Each point is reached from the start by the listed moves, each made 0, 1 or 2 times, or once backwards (-1), plus a little noise. Say if it took an odd or an even number of moves. Then give how often each move was made.

Moves:
(1): [  8 -11]
(2): [20 15]
Start: [1 2]
Points:
[-27  -2] -> even (-1, -1)
[42 31] -> even (0, 2)
[58  8] -> even (2, 2)
[34 42] -> odd (-1, 2)

Moves:
(1): [ 40 -17 -17   3  -9  -4  -8   7 -10  -5]
(2): [11 41 -2  3 11  0  8 12  1 13]
(3): [  5  -7  16   6   1 -12 -15   3   9  -3]
(4): [ -1   9   6  23  11 -17  12  12 -12  -6]
(5): [  2  -3  -8  -7  29  -5 -12  -7 -12 -12]
(6): [  3 -10   8  21  18  34  -8 -15   0   7]
(7): [ 10   2  12 -10  13  15  26  -2   8 -18]
(8): [ -1  -5   0  -8   2   9  -2  43 -17  -5]
(9): [ -3   7 -17  17  14  -7  -5  -2  26  -9]
Start: [  9  -5  -7 -21  11  -3  11  -3 -11   5]
Points:
[  16   46  -22  -63   61  -35   35   65 -100  -15] -> even (0, 1, -1, 1, 2, -1, 0, 1, -1)
[-22 -47  24 -27  79  63 -67 -15 -55  25] -> even (-1, 0, 1, -1, 2, 2, -1, 1, -1)
[ 84 -47 -84 -38  25 -69 -78   6 -19 -28] -> odd (2, 0, 1, -1, 2, -1, -1, 0, 1)

Moves:
(1): [ 25  -8 -10   5 -14   0  -2   0   3  -2   3  -2   5   0   0  -4   2   5
   1  -4   3   1]
(2): [  6  32  13  12   2  -5  10   6   4   0   8  -5  11  -5   1  -8   0  -1
   8  -4 -11   0]
(3): [-6 -4 24  4 -9 -9  2  1 -4  4  0 -2 -5 -9 -2  3  0 -3 -9 -8  4  2]
(4): [-8 -6 -4 35 -7  5 18  3  7  7 -7 -2  4  4  5 -6  2  2  1 -1  7  0]
(5): [  4  -9   2   9  19   5  -1   3  -4   2   6  -6   1 -11   3  -4  -1   0
   0   3 -12   1]
(6): [  8   2   2   4  -4  20 -10  -3   1  -2   0   6   7   0   0   0  -3  -6
  -4  -4  -1  -3]
(7): [ 3 -8 -1 -8 -2  7 20  0 -7  3 -6  0  3 -9 -7 -6 -5  0 -3 -6  0  4]
(8): [  2  -4  -1   2  -7  -7  -4  27  -2  -1  -3  -1  -1  10  -5   1 -13   1
  -6   4  -7  -3]
(9): [ 4  0  4  2  1  1 -1 -2 18  3  5  3 -3  1 -2 -2 -8  4 -3 -1 -1 -4]
(10): [ 1  0 -2  0 -1 -2 -2 -2  1 20 -1 -2  1 -1 -2 -1  3 -5 -8  3 -3  3]
(11): [ -8   1  -3   3  -3   3   5   6  -2   5  16   3 -14   9   2   2  13   0
  10  -7   2  -2]
(12): [  7   0  -9   7   1 -11   3   4  -3   4  -7  26   0  -9   0  10  -9  -6
   2  -6   1   4]
(13): [-12  -7   1   0  -1 -15   3  -2   1  -1  14   8  25   3   1  -1   3   4
 -10  -6  -5  -5]
(14): [  4   5  10  -1  19  -1  11   1 -10   7  -2   4  -3  27  14 -10   6   6
  -5  -8   3   3]
(15): [ 2  3 -1 -5 -4 -1  5 -2 -2  0 -1  4  0 -8 20  6 -3  0 -2  1 -7 -7]
(16): [-1  5 -3  0  4  0  0  2  6 -3  3 -2 -5  2 -5 26  3  7 -6 -5  0 -2]
(17): [ -1  -3   1  -6   0   1   0   9  13  -5 -12   4  -2  -5  -2  -3  14  -5
  -3  -2   1  -4]
(18): [ -2   8  -3   6   2   8  -4   3  -1   6   2   9  -5 -10   2  -6   6  22
  -6   5  -2   7]
(19): [ 0 -4  5 -3  2  2 -2  8  5  9 -6  0  6 -1  3  6 -2  5 17 -3 -2 -3]
(20): [ 6  1  5 -2  0  3  5  2  3 -3  7  4  4  0 -5  3  3  3  1 17 12  2]
Start: [ -3  -3 -21  19  -6 -11   0  -4  -6  -1  -2  -2  -6   2  20  10   0  14
   2  -4   2 -27]
Points:
[-56 -24 -37  59   6 -21 108   8 -34  16  26   1  22  83  79 -63  74  30
 -14 -29  11 -35] -> odd (0, 0, -1, 2, 0, -1, 1, 0, -1, 0, 2, -1, 2, 2, 1, -1, 1, 0, -1, 0)
[  9 -26  -3 100 -52 -33  28  34  44   6 -19  -3 -18 -16  24  19  54  50
 -22  -7  44 -22] -> odd (2, 0, 2, 2, 0, -1, -1, 0, 0, 0, 0, 0, 0, 0, 0, 1, 2, 1, 0, 1)
[-29  12   8 121   1   9  45  50  24  43  19  -5  99 -52  32  22 -26  11
   6 -26 -67 -56] -> odd (-1, 2, 0, 2, 2, 2, 1, 1, 0, 1, 0, 0, 2, -1, 1, 1, 0, 0, 2, 0)
[ 21  -2 -30  48   0   3  36  71  -5  79  48  59  73 -19   7 -28 -38  66
   6  20 -38 -17] -> odd (0, 1, -1, 0, 1, 1, 2, 2, 1, 2, 1, 1, 2, 0, 0, -1, -1, 2, 2, 2)

Moves:
(1): [  6   1   7  -7   6   0  -7   3 -10   3   6   0   4   0 -10   0  10  -8
  12   8   2   1  -5  -3   1]
(2): [ -2  17  18   3  -2 -11   0  -4   0  -8   0 -10  -3   5  -3  -1 -11  -2
   5   1  -2  -2  -7  -6 -12]
(3): [ -5  -3   4   7  -2   4   0 -10   0 -14  -1  -1  -5   3   5   3   1   8
   5   5  -1   6   7   5  -1]
(4): [  0   1  14  17  -3   4  -5   7   7   0 -13   4   4   2   5  16   9  -5
 -10   2  -3  -1   1  -3  -3]
(5): [ -7  -1   6  -1   6   8  -2   0  -9  -8  -1   6  -9  -6   1  -4  -4  -6
   2  -6   4 -15   3   1   5]
(6): [ -7   8   6 -11  -1   8   6   1   3   2  -1  -4  -6   6 -16   9  -3   0
   2   1   1  -5  -9   9  16]
(7): [-13 -13  -7  23 -24   8  11  -8   4 -15  -1   4  -5  -5   4   2 -11 -15
   6   1   6  -5 -18   2   0]
(8): [  7  -1  11 -11  -1   4  -3   5   7   2   1   0  -9   7  -6  -3   6  -4
   1   9  16  -6   5   5   0]
(9): [ 4 13 -5  6 -4 -4 -7 -2 -2 -1 -1  3  2 -1 -5 -5  3 -5  3  1  6 -2  4  1
  3]
(10): [-7  6  0 -1 -3  5  5 11 -5  7  6 -2  5  6 -2 -2 -7  5  3  3  0 14  6 14
 -6]
(11): [ -3  -3 -17  12   6   8   2  -2  -7   2  -2 -23   1   0  -4  -1   0  -3
  10 -12 -15   1  14 -10  -1]
(12): [ -5   4   9   6  -5   8   0   2  -6  -3   8   7  -3   4  -2  -6   5   8
  -7  -4   0  -5   6 -17  10]
(13): [ -3   2  -9   7  -4 -12   3   3 -11   8   7  -1  -5   8   1  12  13  11
   7 -16   3  -9  -3  11 -12]
(14): [ 6  4  7 11  7  9 20 -2  0  1 -3  6  2  2  8 -4 -1 -4 -6 -2  3  4 -5  4
 -4]
(15): [ 16   2 -11   6  -8  15   6  13 -18   8  -1 -10   1   0  13  13 -10   8
   3   7   4 -12  -9  -7  13]
(16): [  3   9  -2  -9  -1 -14   7  -9  -7   6  -2   5 -14  -7   0  11   0  -1
   6  -5  16  -6   6 -14   0]
(17): [-15  12   8 -10 -14   3   5  -2   6 -13  12   2  -6   3  21  -5  12 -15
  -4  21 -18   4   3   5  -7]
(18): [  7  -6   1  -3   4  -9   7   6 -10  11 -15  -4  -7   0 -11  -2   5   6
 -11   5   1  -5 -11  12   0]
(19): [ -1  -2  -6  -7  11   4   9   1  -2   8  -1   1  12   8 -15  -2  -2   8
  11  11  -1 -11   7  -3  -4]
(20): [ -6   5 -17  -9  15  -3  -4  -1  -3   3  10  -7   9   8 -11   7  -2   1
 -14   4   3  -1   2   0 -11]
(21): [-14   6  -8   6   7   3  -5   2  -2   8  -2  -5  -5  15   5  -5  -6   7
  11  14  -3   5 -11   7   3]
(22): [-10   5  -2  -3   7 -12   4  16  -4 -15  -2   9  -7  11  -1   1  -5  -7
   9   9   6   5  -6   8   5]
(23): [  2  -7   4  -5  -3   6   2  -3  -5  -4 -10   2   8  13   4  -5   1  -7
  -2  -2  -4   4   1   1  -3]
(24): [  5  -3  -3  20  -6  -6  -3 -11  -4   4   7   2  -7   3   6   1  -7 -12
 -10   5 -10   7  12  -1  -1]
Start: [  2   0 -11   6   0 -10  -1  -1  12   2   7 -25  16  -3   5  -8 -14  -8
  11  -1   8  -2   1   8   1]
Points:
[ 32  38 121 -50  13  33  52 -13  -9   0   7 -24 -15  -8   1 -21   9 -20
  16  43  14  19  30  33  -7] -> odd (2, 1, 2, 0, 1, 1, -1, 1, -1, 2, 0, 0, -1, 2, 0, 1, 1, 1, 0, -1, -1, -1, 0, 0)
[ -3  72  14  -4  43 -51  15  72 -97  19 -22 -28 -32  83 -15  73 -50  46
  37   9  75 -58 -48  57   2] -> even (0, 2, 1, 1, 2, 1, -1, 0, 0, 1, -1, 0, 2, 0, 2, 1, -1, 1, 0, 1, 1, 2, 1, 0)
[ 16  13  23  45 -72  24 -16  28 -62 -11 -18 -65  22  53 -31  53 -28   2
  55   4  76 -48 -92  95 -24] -> even (2, 2, 2, 1, 1, 1, 2, 1, 2, 2, -1, -1, 2, -1, 2, -1, -1, 1, -1, 1, 0, -1, 2, -1)
[ -5 -29 -78  52 -13 -75  48 -26  -5  51  11  22 -28 -31  -4  -3 -39 -16
  28 -19  84   3 -42  55 -33] -> odd (0, -1, -1, -1, 0, -1, 2, 0, 0, 1, -1, -1, 1, 1, -1, 2, -1, 1, 0, 0, 1, 0, -1, 1)
[  36   17  -54   11    2   -3   18   27 -118  112   39  -83   21   38
  -36   38   22   44   30   31  -57  -52   31    7    5] -> odd (2, 0, 0, 0, 0, 1, -1, -1, 0, 1, 1, 1, 2, -1, 2, 0, 1, 2, 2, 0, 0, -1, 0, 2)
[ 16  24  52 -25 -46 -11  69  60 -26  39  14  32 -56  49  64  38  28 -34
 -41  34  24 -19  31  90  -3] -> odd (-1, -1, -1, 1, 1, 1, -1, 2, -1, 2, -1, 0, 2, 1, 1, 1, 2, 1, 0, -1, -1, 1, 1, 2)
[-16  57 -36  -7 -22  39  32  15 -37  13  30  -4 -27 -30  -6 -16 -42  -9
  55  13  89 -10 -26   4  80] -> even (1, -1, 0, -1, 1, 1, 1, 0, 2, 2, 0, 1, -1, 1, 1, 2, 0, 0, -1, 0, 1, 0, -1, -1)
[ -33   32    2   42    5   60   65  -52   -6   10   -1  -27  -14   59
  -50  -54 -118  -21   34   36   75  -53  -14    7    3] -> odd (-1, 2, 0, -1, 2, 1, 2, 2, 1, 1, 0, 1, -1, 2, 0, 1, -1, 0, 2, 1, 2, -1, 1, 1)
[-47  63 -26  -1 -38 -46  56 -15  -2  27 -31 -41 -17  54  -4  23  30 -76
  -3  18   3  22 -36  79 -34] -> odd (0, 0, -1, 1, -1, 2, 1, 0, 2, 1, 1, -1, 1, 1, -1, 2, 2, 2, -1, 1, 1, 0, 2, 0)
